Every row gives one point. Each copy is the shape, with its points in the same order, turned, moved and blurred by noise. Some copies are also mirrored. Which?

Shape (5 x 2):
-1.2 2.9
2.4 2.7
5.5 -0.4
-3.0 -1.0
-2.7 0.0
Copy 1:
2.9 -3.3
4.6 0.1
3.3 4.6
-1.4 -1.9
-1.2 -2.5
Copy 1 is: mirrored
Copy 2, 5 rows:
-2.3 -1.4
0.5 -2.5
5.9 -1.6
-1.3 2.0
-2.0 2.2
Copy 2 is: mirrored
Copy 3:
-0.6 0.8
-0.4 -2.7
3.0 -6.1
3.2 3.2
1.4 2.7
Copy 3 is: mirrored
Copy 4 (5 x 2):
-4.0 0.1
-1.4 2.6
3.0 2.3
-2.4 -3.9
-3.5 -2.9
Copy 4 is: only turned

Shape, 10 rows:
1.5 -0.4 -1.7 -0.9
-2.1 2.4 4.1 4.2
1.3 -3.1 1.4 0.0
0.5 -2.4 -0.8 4.4
2.4 -2.2 -0.5 0.2
-5.0 1.2 3.0 5.3
-1.4 -1.7 0.6 0.5
-5.6 2.5 1.4 0.0
-4.9 5.3 2.0 0.5
3.1 -1.9 0.6 -0.1
Copy 1:
1.3 -1.3 2.1 -0.9
1.6 4.6 -4.3 -2.2
-2.6 -0.8 -0.1 -0.5
0.9 -1.5 -2.5 2.2
-0.5 -2.6 0.8 -0.3
1.1 5.9 -4.7 0.9
-0.6 1.2 0.3 0.6
1.3 6.6 1.0 -0.3
3.7 7.4 0.3 -2.6
-1.2 -2.4 0.4 -1.7
Copy 1 is: mirrored
Copy 2, 10 rows:
1.0 -3.2 1.3 2.2
6.1 2.1 0.9 -1.9
2.6 -4.5 1.0 -1.3
5.6 -3.9 -0.4 1.7
2.0 -4.9 2.3 0.3
7.2 2.8 -2.4 -1.1
2.4 -2.3 -1.5 -0.4
1.7 3.9 -2.1 -0.3
2.3 5.9 0.0 0.0
2.1 -5.2 2.8 0.0
Copy 2 is: mirrored
Copy 3, 10 rows:
0.3 -2.2 -0.7 1.9
-2.4 6.4 -0.3 0.4
-3.7 -1.0 -0.8 3.6
-0.6 2.1 1.5 5.4
-1.3 -1.9 -1.2 4.2
-2.9 6.8 3.0 0.2
-2.9 0.1 1.4 2.1
-2.4 2.5 2.6 -3.7
-1.1 3.8 0.5 -4.7
-1.9 -1.5 -2.4 4.3
Copy 3 is: mirrored
